Each row of a before or after table is a point. The points were changed in one or more steps. Then noise was added and the rows were shuffled. The steps act on columns, c1 being the first. Write out the steps. A step turns or swaps two columns, mirrors them in a line or flattens them onto one, adds a multiple of one to another, or multiplies or shifts one. Angles are multiples of 10 degrees, from the lower column toward the higher: turns from -170 to 170, lines from 10 to 170 but not 90. Use the fewest steps. Two steps may share a column if one is a turn and the other turns, adds or multiplies; they go together, in the order done. Otherwise the lowest column goes first.

Before:
[[ 0.3  7.3]
 [ 0.2  5.5]
 [-3.8  6.2]
 [-5.8  0.1]
 [-2.5  3.1]
 [ 5.3 11.9]
 [-4.1  2.7]
 [ 6.8  5.1]
 [ 5.9  2.8]
 [ 2.3  4.3]
 [ 2.8  8.0]
 [ 3.9 -1.6]
 [-6.2  8.1]
 [-3.6 -0.9]]
After (14 x 2):
[[-10.4   0.3]
 [ -4.1   4.4]
 [ -5.4   5.1]
 [ -4.8  -1.2]
 [ -0.8  -2.3]
 [  1.3   5.5]
 [ -3.7  -4.8]
 [ -4.0   6.8]
 [  4.3   2.4]
 [ -7.0   1.2]
 [ -6.0  11.5]
 [ -3.8   0.4]
 [  0.7   8.6]
 [ -2.0   4.6]]
Steps: turn c1 and c2 by 50 degrees

Before:
[[ -1.1  -0.5  -5.7  -4.4]
 [ -0.6  -1.5   0.2  -1.6]
 [ -0.1  -4.5  -1.2   6.0]
 [ -0.2  -3.9  -2.2  -1.8]
 [ -7.0   0.8   6.6   4.1]
 [  4.1  -1.1   5.8  -0.8]
 [  8.0  -7.2   3.7   1.7]
 [  2.7 -10.9   5.5   5.5]
 [  1.4   2.8   1.5   7.6]
 [ -3.0   4.0  -3.6   3.8]]
After:
[[-1.0  4.2  5.6 -0.3]
 [ 1.3 10.1  3.7  3.9]
 [ 1.9  0.9 -1.0  7.3]
 [ 3.9  2.5 -2.3 -0.6]
 [-5.1 -1.5  1.6  6.1]
 [ 1.2 -7.3  6.8  4.2]
 [-3.2 -5.1 -3.5  2.1]
 [ 2.3  0.4  0.2 -1.0]
 [ 2.4  0.2 -5.4 -3.5]
 [ 5.9  6.6  5.6  8.8]]
Steps: turn c2 and c4 by -20 degrees; turn c1 and c2 by 120 degrees

Before:
[[ 7.4 -0.6  3.7  4.0  3.4 -3.8 -3.1  6.4]
 [-1.8  2.7  9.8 -1.6 -4.0 -8.7  7.7 -4.4]
 [ 6.0 -1.0  3.7  4.6 -4.0 -8.1 -0.8  0.2]
 [ 7.9  1.4 -3.3 -2.3 -4.3 -3.1  3.4 -6.1]
 [ 2.3 11.5  1.7  2.3  3.5 -7.4  2.3 -2.1]
 [-1.8  2.3 -3.4  6.9  1.9  0.7 -1.9 -0.6]
 [ 8.5  4.8  3.2  5.1  1.9 -1.1  0.1 -8.1]
 [-3.0  3.4  1.7 -1.8 -8.3 -2.5 -0.8  2.3]
 [ 0.5 -2.5 -0.9 -8.1 -8.8 -6.4 -2.9 -3.5]]
After (9 x 8):
[[ -6.0  -1.3   2.0   3.9  -2.9  -5.7   4.5   8.3]
 [ -3.2   5.2   0.7   6.0  -1.2  -8.3   2.5 -10.9]
 [ -3.9   0.5  -4.3  -2.0   4.1  -6.8  -4.4  -7.7]
 [ -5.6  -2.9  -3.0  -8.5  -3.2   1.2  -8.7  -4.9]
 [ -1.7   3.0   1.0  -1.7  -0.6   4.4  -8.6   3.8]
 [  1.4   2.3  -5.4   7.0  -2.9   1.5   1.4  -1.0]
 [ -9.1  -0.3   1.7   4.2   0.0  -2.9  -3.3  -0.3]
 [ -7.0   3.7   8.3  -1.7   7.9   4.3  -4.1  -5.8]
 [ -7.8  11.7  -1.0   2.3   2.2   1.8   4.3  -2.8]]
Steps: turn c1 and c6 by -110 degrees; shift c3 by -2.0; swap c5 and c7; multiply c8 by 1.3

Before, 10 rows:
[[ -6.4  -1.6  -4.8   3.3  -0.4   5.9   7.0   0.3  -1.7   0.1   0.4  -3.7]
 [  4.8   1.8  -5.1   1.4   5.2  -6.7  -5.2  -4.4  -7.5   5.4   3.2  -4.5]
 [  7.6   2.2 -13.3  -3.1   2.7  -4.3  -5.8  -4.3  -2.9   1.8   3.4   0.5]
 [ -9.8  -3.1  -1.8  -1.3  -3.9   2.4   0.2   3.9  -8.3  -0.1  -4.2  -2.3]
 [ -4.1   0.1  -3.7  -0.8   2.8   1.8  -3.3   2.5   0.1  -4.8  -0.3  -6.4]
 [ -2.3   2.3   4.8   0.8  -3.2   1.8   4.4   5.8   1.7  -4.0   1.7   0.5]
 [-11.2   0.0  -0.3  -0.9  -6.1   3.4  -1.4   3.2   1.2   4.1   4.3  -8.0]
 [ -6.8   3.9  -0.7  -7.5  -0.2  -0.7   0.7  -3.7  -1.5   2.8  -3.1  -3.6]
 [ -3.5   1.4  -0.4   6.2  -2.7  -5.1  -1.1   0.6   1.9  -4.8  -3.4   1.3]
 [  8.2   6.2  -4.8   3.6  -1.0  -0.4  -6.3  -7.2  -7.0   2.3  -0.1  -2.7]]
After, 10 rows:
[[  4.5  -1.0  -5.9   1.4   5.5   6.7  -5.5  -4.3  -3.9   3.3  -5.5  -6.7]
 [  6.0   0.9  -3.7   6.3  -2.5  -1.5  -1.7   0.6   0.9  -3.5   5.0   1.8]
 [ -2.2   2.3  -6.5   3.5  -0.9   7.6  -8.7  -7.2  -4.1  -0.2  -2.4  -5.0]
 [ -0.9   4.2   4.3   0.7  -3.0  -2.7   2.7   5.8   0.9   1.7   4.0   1.1]
 [  0.7  -0.6   0.1  -0.9  -6.2 -11.8  -1.5   3.2   2.6   4.3  -4.1  -7.4]
 [ -0.2  -1.5  -3.4  -0.8   2.8  -4.5  -3.1   2.5   1.5  -0.2   4.8  -6.1]
 [  2.7   4.1   3.0  -7.5  -0.2  -6.2  -1.4  -3.6  -0.1  -3.2  -2.8  -3.9]
 [  1.3  -0.9 -11.8  -3.0   2.7   8.8  -6.3  -4.2  -2.0   3.3  -1.8  -0.6]
 [  1.5  -2.6  -1.0  -1.3  -3.8 -10.0   1.8   3.9  -4.7  -4.2   0.0  -5.0]
 [ -3.3   2.3  -6.6   3.3  -0.5  -8.2   6.8   0.1  -0.4   0.4   0.0  -3.9]]
Steps: turn c1 and c6 by 110 degrees; turn c2 and c7 by -30 degrees; add -0.5 times c4 to c3; turn c9 and c12 by 20 degrees; multiply c9 by 0.7; turn c10 and c11 by -90 degrees

Before, 10 rows:
[[  0.5   4.0  -1.6   0.7   3.0   2.2   0.6   0.4   2.9   2.2  -2.6  -1.1
   -9.1   0.4   4.9   1.2  11.8  -0.7]
 [  1.7  -2.0 -12.2   3.1   1.2  -9.4  -2.5  -2.4   4.5   3.6   3.3 -11.1
    0.6  11.3  -3.9  -6.5   1.4  -1.7]
 [  0.2   3.6  -5.8  -1.5  -3.2 -12.1  -4.5   2.0   3.6  -0.5   0.1  -7.2
    2.1   5.8   3.3  -4.7   4.1  -1.0]
 [ -6.6   1.3  -1.8  -1.1  -5.7   1.6   4.2  -2.4  -0.1  -3.1  -1.1   7.3
    4.7  -1.5  -4.7   0.8  -2.1  -5.4]
 [ -6.7  -3.3  -5.2   5.4  -1.1  -3.4   4.1  -1.7  -2.5  -5.8  -5.9   0.5
    2.1  -5.1   0.6   6.1   4.1  -4.9]
 [  2.7  -0.2   1.2   3.4   1.2   4.3  -5.5   7.6  -3.2   0.8   1.8   3.4
   -9.8   0.1   2.4   1.2   4.6  -1.4]
 [  5.4   6.0   0.0  -0.1  10.5   5.5  -4.6   1.8  -3.2  -1.8  -0.1  -1.1
   -6.8   0.3   2.1   1.2   7.5  -0.6]
 [ -6.1   2.9   3.6   4.9  -1.6  -1.6  -0.3  -2.3   3.5  -6.1  -2.0   3.4
    2.0   2.0   2.0   0.7   0.3  -4.4]
 [ -7.1  -2.7   1.7   0.2  -0.1  -2.0   0.7  -6.5   0.0  -8.2   0.7  -1.6
    2.2  -6.8   3.5  -0.9   2.1  -1.3]
 [-11.0  -0.9   2.7  -3.1   2.4  -3.4   0.0  -1.6   0.0  -3.4   1.9   7.0
    4.7  -0.3   5.1   3.5   1.9  -0.9]]
After, 10 rows:
[[-11.1  -0.9   0.6  -3.1  -0.7   4.2   0.1  -1.6  -2.8  -3.3   1.9   7.0
    5.0  -1.4   5.0   0.1   1.7  -1.1]
 [  5.3   6.0   3.0  -0.4 -11.7   0.7  -4.5   1.7   0.7  -1.9  -0.3  -1.2
   -6.7  -0.3   2.3   0.3   7.4  -0.5]
 [ -6.5   1.2  -0.4  -0.9   4.4  -3.9   4.1  -2.4   1.9  -2.9  -1.0   7.3
    4.7  -0.7  -4.8  -1.4  -2.2  -5.5]
 [ -6.8  -3.5   1.5   5.1   3.0   2.8   4.2  -1.5   5.5  -5.6  -5.9   0.7
    1.9  -4.1   0.7  -4.0   4.0  -4.9]
 [  0.4   3.7  -4.6  -1.6   8.6   8.8  -4.6   1.9   5.0  -0.2   0.1  -7.2
    2.2   3.6   3.2   4.7   3.9  -1.1]
 [  2.9   0.2   3.6   3.3  -3.2  -3.4  -5.3   7.7  -0.9   0.7   1.7   3.4
   -9.7  -0.2   2.2   0.2   4.7  -1.5]
 [  1.8  -1.9  -6.6   3.3   3.7   8.6  -2.4  -2.2  11.1   3.3   3.3 -10.9
    0.6   6.5  -4.1   9.8   1.2  -1.8]
 [ -7.2  -2.8   0.5  -0.1   1.2   1.6   0.6  -6.8  -1.6  -8.4   0.8  -1.6
    2.2  -2.1   3.6  -6.4   2.2  -1.3]
 [ -5.9   2.7  -2.7   4.9   2.4   0.7  -0.3  -2.2  -3.9  -5.9  -2.1   3.5
    1.9   0.4   2.1   2.1   0.6  -4.5]
 [  0.5   3.9  -3.1   0.5  -4.0   0.0   0.6   0.4   1.1   2.5  -2.7  -1.1
   -9.3  -0.1   5.1   0.6  11.7  -0.9]]
Steps: mirror c3 and c9 in the line at 140 degrees; turn c5 and c6 by 150 degrees; multiply c16 by 0.4; turn c14 and c16 by 70 degrees

Before:
[[ 1.5  1.0 -7.2  4.2  2.1  0.2 -3.2  0.7 -0.1 -1.6 -3.1  3.2  1.7 -3.7
   6.5 -5.1 -2.0 -1.4  8.8 -1.5 -5.3 -2.5  1.2  1.5]
 [-4.5  3.4  1.9 -6.7  0.9 -2.9  4.5  0.7  3.7  3.9 -1.5  3.5  1.5  6.0
  -1.8  0.0 -2.0 -5.5  4.6  1.8  6.6 -3.5  8.3  1.7]
 [-0.7 -0.6 -8.2  4.8  2.8 -7.2 -4.6 -2.5 -6.3 -6.2 -6.0 -2.3 -4.7 -4.8
   3.7 -6.1 -2.0 -1.8  3.5 -3.8 -0.4 -0.7  0.9  6.2]
 [-3.8 -0.9  4.4  0.3 -3.9 -0.9 -2.1  3.3  5.6  5.1  4.2  0.5  2.3  4.7
  -6.7 -1.1 -7.7 -3.8  1.9  3.2  3.7 -7.3  4.6  5.0]
 [ 6.8  3.0 -0.7  2.4  5.7 -5.2 -0.6  1.2 -3.9  4.4 -6.0  6.3 -4.6  2.4
   1.1  4.1 -1.7  7.4  0.8 -3.0  6.5  9.8 -6.2 -5.3]
 [-1.5 -3.0 -4.2 -4.3 -3.4  1.2  2.8 -3.2  8.9  1.4  7.0  0.1 -0.8  1.9
  -3.6 -5.6 -3.7 -3.4  2.4 -0.2  5.6 -0.9  1.9  2.6]
 [ 5.5  3.3 -6.7  1.2  4.5 -3.8 -3.4 -0.9 -6.3  4.9 -7.7  6.6 -8.6 -3.1
   6.0  1.4  0.5  0.2 -4.4  1.4  0.5 -0.8 -3.0 -3.5]
 [ 5.7  2.2 -3.6  2.3  6.3 -5.2 -1.1 -3.3 -4.8 -0.3  1.1 -5.1 -3.8 -3.3
   6.6 -4.2  1.0 -4.0  5.7 -3.5 -5.0 -1.1 -6.6  4.8]
 [ 0.1  0.4  1.3 -5.6 -3.8  0.9  6.3  7.2  4.3  5.3 -3.8  4.3  3.2  1.9
  -8.1 -4.2 -2.3 -2.2  2.6  6.5  9.5 -3.8  0.5  5.1]
 [ 4.8  5.0 -7.4  9.2 11.1 -1.0 -0.4 -2.1 -1.8 -2.6 -4.6 -2.7 -6.5 -4.5
   0.6 -2.1  1.0 -0.6  2.1 -3.1 -1.4 -0.9 -1.3 -1.5]
 [ 2.6  2.4 -1.4 -1.5 -5.6 -0.6  6.3  2.9 -0.2  3.3 -4.3  1.4  2.8  7.9
  -2.4 -0.4 -3.5  0.1 -2.7  7.1  1.1  0.5  7.2  2.7]
 [ 9.1  5.7 -2.7 -0.6  6.7 -9.4 -5.0  2.2 -0.7  3.3 -2.0  5.6 -4.2 -0.8
  -2.3 -3.3  2.5  3.2 -0.6  2.5  2.1  7.1  0.0 -3.8]
 [ 3.8 -0.5 -1.6 -4.9  7.4 -4.2 -2.7  3.2 -0.1  2.1 -4.0  5.1 -6.9  6.3
  -3.4  6.2  3.3  8.1  1.0  8.6  4.3  5.5 -4.5 -5.1]
 [-1.0 -5.8  2.5 -2.5 -1.1 -1.1  4.4  5.9  4.8  0.6  6.2  1.2  3.8 -1.3
  -1.2  2.1 -0.2 -4.2  0.4  1.9  6.4 -3.1  7.6  4.1]]
After, 14 rows:
[[ -0.4  -5.4  -8.8  -2.7  -4.1  -1.6  -2.3  14.4  -7.1   0.5   1.2   2.5
    3.8  -1.0  -2.3   2.9  -0.1  -5.0   0.2   1.4   6.9  -6.4   7.3   2.5]
 [  4.8   1.1  10.0  -4.8  -4.0  -3.6  -0.2   8.6   5.6   1.8   2.5   5.1
   -6.1   6.5  -3.4   6.0   2.5   7.5   0.8   8.7   4.7   7.6  -4.0  -0.6]
 [  2.0   0.3   6.9   4.6   2.1   1.1   0.8   0.9   2.2  -0.7   1.8   2.9
    0.6  -3.7   6.0  -4.9  -2.2  -1.4   9.0  -2.1  -4.8  -1.0   0.6  -3.7]
 [  9.6   6.8   6.2   0.1  -4.3  -8.9   0.2   5.6   6.5   3.0   1.2   5.6
   -4.1  -1.3  -3.2  -3.6   2.1   2.4  -0.2   2.7   2.3   9.3   0.0  -4.3]
 [  0.0   1.1  -3.7  -4.9   3.2   1.5  -2.6  18.3   0.6   6.6   5.2   4.7
    3.5   1.7  -7.9  -4.0  -3.0  -2.5   2.6   6.0   9.7  -8.4   1.1   4.5]
 [  5.3   4.8  13.2   8.8  -5.7  -0.6   1.8  -5.7   5.5  -2.5   0.5  -2.8
   -6.4  -4.5   1.0  -2.2   0.2   0.0   1.9  -2.9  -1.4  -0.6  -0.7  -0.2]
 [ -0.7  -0.6   6.9   4.2   1.3  -7.6  -3.5  -5.6  11.8  -6.5  -2.5  -2.1
   -4.9  -5.0   3.2  -6.3  -2.1  -2.1   2.7  -3.8  -0.9  -3.7   1.0  -6.5]
 [ -4.2   2.9  -8.6  -7.0  -5.4  -2.6   0.1   1.8   0.8   4.2   4.6   3.9
    1.0   5.3  -1.0  -0.4  -1.7  -5.6   5.3   1.3   6.4  -5.4   9.2   2.9]
 [ -3.4  -1.3  -9.9  -0.1  -1.2  -1.2   0.7   9.8  -5.7   5.0   2.4   0.6
    3.5   5.2  -6.3  -0.8  -7.1  -4.6   2.4   3.9   3.7  -7.7   4.3  -3.7]
 [  2.4   3.7  -7.9  -1.9   1.7  -0.5  -3.2   7.5   3.9   4.0   2.0   1.4
    2.3   8.0  -2.7   1.1  -3.5  -0.4  -2.2   7.2   0.2  -2.4   6.1   4.0]
 [  5.8   4.0  10.2   0.8   1.5  -3.8   4.4  -1.2  11.5   4.7  -2.2   6.4
   -8.5  -3.3   6.5   0.5  -0.3   0.1  -4.4   1.7  -0.3   2.8  -2.8  -2.5]
 [  5.3   3.0  12.4   3.4   0.7  -5.7  -2.0  -8.2   4.5  -0.3  -4.2  -4.4
   -4.7  -3.2   6.8  -4.6   1.3  -3.9   5.7  -2.0  -5.3  -2.3  -7.1  -2.7]
 [  7.3   3.8   8.0   1.3  -0.9  -5.7  -1.5   2.8  11.0   3.6  -0.8   6.0
   -4.5   2.1   0.8   3.9  -1.5   6.8   0.8  -3.2   6.5  11.1  -5.8   1.5]
 [ -1.7  -2.5   0.2  -3.6   4.1   1.2  -2.0  -7.2 -10.2   2.2   5.0   0.4
   -1.3   2.1  -3.2  -5.8  -3.8  -3.2   2.7   0.3   5.5  -2.4   1.0   1.7]]
Steps: add 1 times c23 to c3; turn c3 and c5 by -150 degrees; turn c9 and c11 by 120 degrees; add -0.5 times c6 to c9; turn c7 and c24 by 110 degrees; turn c7 and c22 by 40 degrees; multiply c8 by 2.5

Before (10 x 48):
[[ -9.5 -10.3   5.4   4.7  -0.1   2.2  -0.6  -3.0   0.1  -3.7   4.7  -4.9
    3.5  -1.5  -7.0  -4.0   1.9   2.1  -9.6  -2.8  -1.2  -3.4   0.6  -0.1
   -0.2  -2.7   1.8   1.2   4.1  -0.5  -2.9   5.3   0.8   4.2  -1.7  -0.8
   -3.6  -2.3   8.5   1.6   2.4   4.9   1.1  -6.5   1.4   1.6   5.3   2.7]
 [  5.7  -0.7  -4.7   0.4  -1.0  -2.1  -4.7  -5.4   0.5  -5.6   1.3  -1.8
   -1.0  -0.7   2.7   4.1  -4.3  -5.5   9.1  -1.3   0.5   1.7   3.1   9.3
   -0.8   3.5   7.4  -9.1   1.4   2.2   2.1   4.1  -3.3  -9.3   4.7  -7.6
   -0.5  -0.9  -6.4  -3.2  -2.8  -5.2   5.9  -3.2  -0.4   0.9  -6.8  -5.3]
 [  2.1   3.6  -4.4   3.7  -5.5  -5.3   3.5  -3.1   3.2   1.1  -1.0   0.7
   -1.2   0.7   0.2   4.1   0.4  -0.3  12.3  -2.1  -2.2   6.8  -4.6   5.8
   -0.2  -1.6   3.2  -3.9  -1.1   6.1  -1.0   4.1  -5.1  -5.2   4.6  -6.9
    1.8  -4.6  -8.9  -8.2   2.3  -5.6   1.3  -3.8   3.0  -0.2  -6.0  -6.0]
 [ -9.3  -6.2   2.5   4.4   0.3   2.6  -4.2  -4.4  -1.5  -3.4   5.4  -5.3
    5.8  -5.3 -10.0  -6.2  -2.5   0.8  -9.9  -3.1  -3.4  -0.4   0.0   2.4
    1.1  -1.9   1.4   0.3   6.1  -0.4  -2.1  -4.3  -2.8   7.2  -5.1   3.8
    0.0   3.4   0.7   6.2   1.7   4.8  -8.3   3.6   3.4  -0.6   0.8   3.2]
 [ -8.3  -9.6   2.8   8.7  -4.4  -1.2  -4.6   0.0  -3.7  -4.0   6.6  -4.5
    6.9  -6.3  -2.9  -6.8   1.3  -0.2  -7.8   3.9   0.5  -4.1   1.4   3.9
    2.6 -10.4   4.1   2.6   0.7   1.0  -0.6   5.1  -1.6   5.5  -5.9   2.9
   -0.4   3.3   0.3   2.1   1.7   3.9  -2.2   1.0  -3.8  -5.3   4.9   3.9]
 [ -8.6  -6.1   5.5  -1.4  -8.4   6.0  -5.0   1.7   2.7  -3.8   3.2  -5.0
    8.5  -3.0  -6.6  -5.9   0.3   3.5  -6.6  -0.5   1.3  -2.2   2.5   4.7
    1.2  -7.8   6.3   1.8   7.0   1.9   3.8   2.1   2.1   1.5  -0.9   5.6
    0.1   0.1   1.7   1.9   1.5   4.0  -1.7   0.1   7.5  -1.4   3.7   5.2]
 [  5.2   0.3  -2.7  -1.0  -0.1  -5.8   1.0  -4.1   4.2   0.2   4.4  -1.5
   -1.0   7.7   3.9   5.2  -6.1   4.9  11.1   4.3   1.8   3.1   1.6   1.0
    2.3  -0.7   0.5  -4.5   2.5   2.4  -2.3   6.7  -2.9  -9.0   1.9  -3.9
    1.3  -0.8  -6.6  -0.1  -0.2  -6.5   3.6  -1.6   1.3  -1.5 -11.2  -2.6]
 [  3.6   2.7  -9.9   3.3  -2.8  -3.3  -1.8  -1.9   4.0   2.0   2.4   3.2
    0.9  -1.4   4.3   2.0  -0.9   5.1  11.1  -0.3   5.6   4.7   1.1   3.4
    0.2   5.5   3.4  -7.5   1.9   1.0   0.6   7.0   0.4  -6.6  -0.1  -6.6
   -1.4   1.3  -3.3  -4.6  -1.5   0.9  -1.5  -1.0   1.3   2.1  -1.7  -1.8]
 [ -5.3  -8.8   4.1   2.9  -3.1   5.2   4.1  -2.0   0.0   2.6   6.3  -1.6
    5.8  -6.3  -3.1  -1.5   1.6  -1.5  -3.8  -3.8  -0.7  -1.5   7.5   3.8
    0.0  -9.3   0.8   1.3   6.4   1.2   2.8  -1.6  -1.0   5.1  -4.3   2.7
   -6.7   1.3   2.4   7.7   0.8   4.2  -1.4  -0.4   0.6  -3.2   4.5  -0.3]
 [  2.6   3.3  -6.2   3.1  -3.0  -3.6  -3.1  -5.4   8.3  -3.6   3.6   2.4
    2.2   1.2   3.3   1.4  -0.5  -1.9  10.6   2.1   1.4   7.4   2.7   4.4
    3.8   0.5  -3.3  -3.0  -3.6  -3.2   1.9  -0.2  -1.7 -11.0   1.5  -5.7
    1.0  -1.5  -4.8  -5.0  -3.4 -10.5   1.6  -8.1   2.3   1.2  -5.1  -4.3]]
After (10 x 48):
[[ -9.4  -6.0   2.5   4.1   0.2   2.6  -4.2  -4.5  -1.6  -3.6   5.7  -5.5
    5.3  -5.3 -10.1  -6.1   1.7   0.9  -9.9  -3.2  -3.4  -0.6   3.7   2.3
    1.1  -1.8   1.4   0.3   7.5   4.6  -2.2  -4.4  -2.8   7.1   4.9   3.5
    0.1   3.6   0.6  -2.5   1.6   4.8  -6.2   3.5   3.5  -0.6   0.7  -4.1]
 [  1.9   3.5  -4.6   3.8  -5.6  -5.2   3.6  -3.0   3.5   1.4  -1.1   0.8
   -1.4   0.5   0.2   4.4  -1.8  -0.5  12.0  -2.0  -2.1   6.6  -6.3   5.8
   -0.5  -2.1   3.4  -4.0  -1.1  -2.4  -1.0   3.9  -4.9  -5.4  -2.8  -7.0
    1.9  -4.6  -9.0   9.0   2.4  -5.9   1.2  -3.9   3.2  -0.3  -6.2   7.0]
 [ -8.7  -6.1   5.3  -1.4  -8.5   6.0  -5.2   1.7   2.7  -3.6   3.1  -5.1
    8.5  -3.2  -6.7  -6.0  -0.9   3.6  -6.5  -0.6   1.4  -2.2  -1.4   4.9
    1.5  -8.0   6.2   1.8   4.9   2.7   3.9   2.3   2.1   1.7   0.0   5.6
    0.2   0.2   1.6  -2.2   1.3   4.0  -4.2   0.2   7.3  -1.2   3.5  -5.1]
 [ -9.6 -10.4   5.2   4.8  -0.2   2.2  -0.6  -3.0   0.0  -3.8   4.8  -4.8
    3.7  -1.6  -7.0  -4.1   1.2   1.9  -9.6  -2.9  -0.9  -3.4   0.9  -0.4
   -0.1  -2.9   1.5   1.0   2.0   0.7  -3.2   5.1   0.8   4.3  -0.5  -0.7
   -3.5  -2.5   8.5  -1.3   2.2   5.1  -1.0  -6.5   1.4   1.7   5.4  -3.3]
 [  5.8  -0.6  -4.5   0.7  -1.0  -2.0  -4.8  -5.0   0.7  -5.4   0.9  -1.7
   -0.9  -0.7   2.5   4.0  -4.2  -5.3   8.7  -1.4   0.4   1.7  -5.0   9.1
   -1.0   3.4   7.4  -8.9  -2.2  -0.9   2.1   4.1  -3.2  -9.3   1.4  -7.6
   -0.3  -1.1  -6.3  -0.7  -3.1  -5.1   1.7  -3.2  -0.4   0.7  -6.8   7.0]
 [  3.8   2.9  -9.8   3.1  -3.0  -3.3  -1.8  -2.0   3.9   2.0   2.3   3.1
    0.9  -1.4   4.5   2.2   0.2   4.9  11.0  -0.4   5.4   4.7  -3.7   3.5
    0.2   5.6   3.2  -7.5   2.0  -3.0   0.5   7.2   0.5  -6.6   0.8  -6.5
   -1.3   1.2  -3.0   0.9  -1.4   0.5  -1.6  -0.9   1.2   2.2  -1.4   1.5]
 [  5.3   0.6  -2.6  -0.9   0.1  -5.6   1.1  -3.9   3.9   0.3   4.6  -1.3
   -1.4   7.6   4.0   5.2  -3.6   4.9  11.2   4.3   1.7   2.9  -2.5   1.0
    2.3  -0.3   0.3  -4.4  -0.1   1.3  -2.2   7.0  -3.1  -9.2   4.1  -4.0
    1.1  -1.2  -6.6  -0.6  -0.2  -6.5   0.5  -1.2   1.4  -1.4 -11.1   3.8]
 [  2.7   3.3  -6.4   3.1  -3.1  -3.9  -3.6  -5.3   8.2  -3.8   3.8   2.3
    2.3   1.2   3.3   1.5  -0.2  -1.7  10.6   2.2   1.3   7.3  -2.0   4.7
    3.9   0.6  -3.0  -2.9  -2.7  -5.6   1.7  -0.3  -1.7 -10.9  -0.3  -5.5
    1.0  -1.6  -5.0  -1.9  -3.9 -10.5   2.2  -7.9   2.1   1.0  -4.7   4.7]
 [ -5.8  -8.7   3.9   2.8  -3.2   5.2   4.1  -1.8  -0.1   2.7   6.2  -1.6
    5.6  -6.3  -2.9  -1.6   4.0  -1.7  -3.6  -3.5  -0.6  -1.6  -0.4   4.0
    0.1  -9.4   0.6   1.2   4.6   6.7   2.8  -1.7  -1.0   5.4   0.8   2.6
   -6.7   1.6   2.7  -8.7   0.7   4.3  -3.8  -0.3   0.6  -3.2   4.6  -1.0]
 [ -8.6 -10.0   2.7   8.6  -4.5  -1.5  -4.7   0.0  -3.6  -4.1   6.6  -4.1
    6.8  -6.1  -2.9  -7.0   4.3  -0.3  -8.0   3.8   1.1  -4.1  -0.3   3.9
    2.7 -10.3   4.2   2.5   1.6   2.6  -0.7   4.9  -1.4   5.8   2.0   3.0
   -0.6   3.2   0.4  -1.6   2.1   3.7  -1.3   0.7  -3.7  -5.2   4.6  -5.6]]
Steps: turn c17 and c35 by -120 degrees; turn c17 and c48 by 160 degrees; turn c30 and c40 by -50 degrees; turn c23 and c40 by -120 degrees; flatten c29 and c43 onto the line at 140 degrees
